Each row of a before or after table is a point. One or more steps were done to the points. Then noise was added and the rows were shuffled. The steps act on how far a point lies along the listed directions, d1 being the first. Name the steps. A step turns or swaps two directions, mirrors them in a line or flattens them onto one, adds a multiple of one to another, or multiplies one. Angles are multiples of 10 degrees, from the lower direction toward the higher: turns from -170 to 170, lines from 10 to 170 but not 90. Use the fewest steps. Two steps may share a direction if one is a turn and the other turns, adds or multiplies; they go together, in the order done. Otherwise the lowest direction goes first.

Directions:
(1): [-24 -51]
(2): [-51  24]
Before, 13 rows:
[[-37  45]
 [ -5 -23]
 [-30  38]
 [-16  62]
 [ 49 -21]
 [ 40  55]
 [ 22  28]
 [-64 -22]
 [-45  19]
 [-52 -20]
 [ 50  51]
 [ -6   2]
 [ 81  11]]
After:
[[ -1  -9]
 [ 25 -42]
 [ 67  30]
 [-21   4]
 [-43 -54]
 [ 37  73]
 [ -1  56]
 [ 32  13]
 [ 51 -37]
 [ 31 -50]
 [  2 -48]
 [-38 -44]
 [ 66  17]]
Steps: mirror d1 and d2 in the line at 30 degrees

Directions:
(1): [-34  52  -6  50]
(2): [ -8  52  16 -58]
(3): [71 31 -8 15]
(4): [ 7 -3 77 17]
Before:
[[ 33   4 -19 -58]
 [-59  57 -59  95]
 [ 17 -37 -16 -67]
 [-37 -34 -23 -51]
 [ 29 -56  13 -26]
 [ -1   7  21 -16]
 [-37  28   4  57]
 [  6 -13  18 -48]
 [  9 -75  -8 -56]
 [ 37   6   9  18]
 [-28 -23 -34  78]]
After (11 x 4):
[[ -2  63  51  42]
 [-20  12  -5  -6]
 [-38  35  15   7]
 [ 87 -80 -21 -72]
 [  4  49  55 -14]
 [ 89 -20 -18  -1]
 [-28  37  58  27]
 [ 38 -24 -42 -41]
 [ -5  38  16  53]
 [-48  -2  49  19]
 [-10 -23 -20  26]]
Steps: turn d1 and d4 by -150 degrees; mirror d2 and d3 in the line at 150 degrees

Directions:
(1): [-16 -37   6 -37 -15 -90  -6 -34]
(2): [ 36  19  17  -2  68 -40  58  33]
Before:
[[  -8  -26    2  -24  -15  -23  -33  -35]
 [  -8    3  -18  -31   23    2   -2    8]
 [  26    5   30  -48   80 -121   56    6]
 [ -44  -61  -14  -30  -83  -29  -38  -26]
 [  33   13   38   17   57  -16   46   12]
 [ -26   -4   -3  -26   -8  -18  -46    4]
 [  31  -19   31   -6   21 -107   14    2]
 [  58   42   -9   21   68   46   23   72]
 [ -34  -37   22  -20  -21  -91  -16  -56]
 [  37   38  -30   64   33  108   15   79]]
After (10 x 8):
[[-45 -31  14  -7 -44 -43 -37 -57]
 [ 59  42  -8  21  70  46  24  73]
 [ 51  33 -18  46  64  42  43  82]
 [ 15 -10  15  19 -18 -20 -26  -2]
 [ 24  18  29  30  37  30  26  11]
 [-24  -5  -1 -26  -6 -21 -45   3]
 [-10 -25   0 -23 -17 -17 -35 -35]
 [ -9   4 -21 -27  19   8  -5   9]
 [  0  18   7 -11  19   8  -2   1]
 [-40 -64 -10 -34 -74 -44 -29 -26]]
Steps: flatten d1 and d2 onto the line at 140 degrees

Directions:
(1): [ 52 -41  -9 -13 -58  46  24 -50  46  12 -44]
(2): [-39   7  33 -52 -84 -37  40   9 -18 -39   9]
(3): [-23  54  31 -11  39  55  44 -22 -32 -21 -66]
(4): [ 14  -9 -46   7 -26  36   0 103 -18 -20 -39]
(5): [-15  26 -62 -76   5 -33 -27 -11  -7  54 -43]
(6): [-39  27 -19  20  -6 -15 -49 -12  75 -69 -35]
Before (11 x 11):
[[  16    1  -18   44   21  -11  -43   81   11    7   30]
 [  44  -18   37  -15  -54   10    8  -72   41  -19    7]
 [  15  -56   51   74  -89   36   50  114  -13 -116   64]
 [   0  -48   -5   25  -80  -39   20   83   21  -28   80]
 [ -35   24   28   31   35  -33  -35   40  -48    6   67]
 [ -25   22  -28  -48  -35   -7   16  -58   22    1  -55]
 [   1   -4  -17  -18  -60  -41  -47  -71   24   19   -5]
 [ -11    6  -13  -59  -76   -6    2  -55   16   37  -16]
 [  42  -34    3    5   18   -2   21   65  -54   22   48]
 [  21  -22  -16  -20  -77  -47  -29  -18   53   14    4]
 [  17  -27  -53   32   24  -29  -41   31  -10   18   69]]
After (11 x 11):
[[  10  -45   57   70  -83   44   59  109  -18 -120   50]
 [  37  -25    9    3   23    8   31   64  -56   22   36]
 [  14   -2   -6  -25  -62  -27  -11  -26   41    7  -20]
 [ -22   14  -34  -46  -41  -15    8  -59   27    5  -45]
 [  44  -15   36  -20  -48   12    9  -76   37  -18    0]
 [   9   -4  -38   28   40   -6  -24   19  -20   11   43]
 [ -11    8  -11  -61  -76   -4    2  -52   14   39  -18]
 [  11   14  -13   44   31    3  -30   74    1    1   13]
 [ -13  -22   10   18  -61  -12   42   71    4  -38   47]
 [  -5    7   -9  -21  -53  -28  -40  -78   19   14  -20]
 [ -37   26   31   29   38  -28  -34   40  -50    3   59]]
Steps: multiply d3 by 0.4

Directions:
(1): [-95 -43  -1  66  13 -29  -9 -21  50 -19 -40  13  -4  25]
(2): [-25 -23  56 -50  46 -28  18 -14  10 -69  66   9  42 -28]
(3): [  5 -18 -26 -11  89  -2  -6  50 -38 -13 -25  67 -60  -9]
Before:
[[-23 -15   2  16  -9  -7 -11  -3  23  -1 -19   1  -6   5]
 [-36 -22   3  59 -34  -9  -2 -31  44   7 -27 -22  17  35]
 [ 11  24  -3   6 -48  13  -6 -12  18   3 -18 -13  18   1]
 [ 19  21  -6   5 -31   5  -3 -12   7  14   9 -23  15   7]
 [ 37  28 -10  10 -14  -1  -7  -6 -12  40   4  -8   9   1]
 [ -1  -6 -12 -19  16   6   4  20 -36 -18   7  16 -11  11]
 [-63 -34  18  -5  47 -25   4  -4  20 -40  -5  23 -11  -4]
 [-45 -31   8   8  26 -15  -3 -18  16 -29   0  -7   2   6]
 [-28 -27  36   3  49 -16  10  -4   8 -47  21  14   2 -12]]
After, 9 rows:
[[   0   -9   -2  -13   18    2   -2   -3   -9  -10    6  -10   -6    0]
 [  -2  -15   -8  -38   78   -4    2   38  -30  -22  -10   50  -49  -18]
 [   4   15   16   49 -121    9    4  -61   52   38   -1  -84   61   37]
 [  14  -14   18  -19   72   -2    8   25  -27  -36   17   34  -25  -22]
 [  -6  -20  -24  -22   68    2    1   45  -52  -28   -8   55  -43    7]
 [   3   17    3   28  -28  -14   -6  -28   15   31    6  -21   28    7]
 [   0   -1   -1    6  -23    2  -11   -2   14   11  -13   -9   -4    2]
 [  -3   30   16   18 -105   10   -2  -48   50    8   -3  -56   60    9]
 [  -3   24   13   20  -80   -1    0  -47   40   14   21  -61   53   15]]
Steps: flatten d1 and d2 onto the line at 110 degrees; multiply d3 by 3
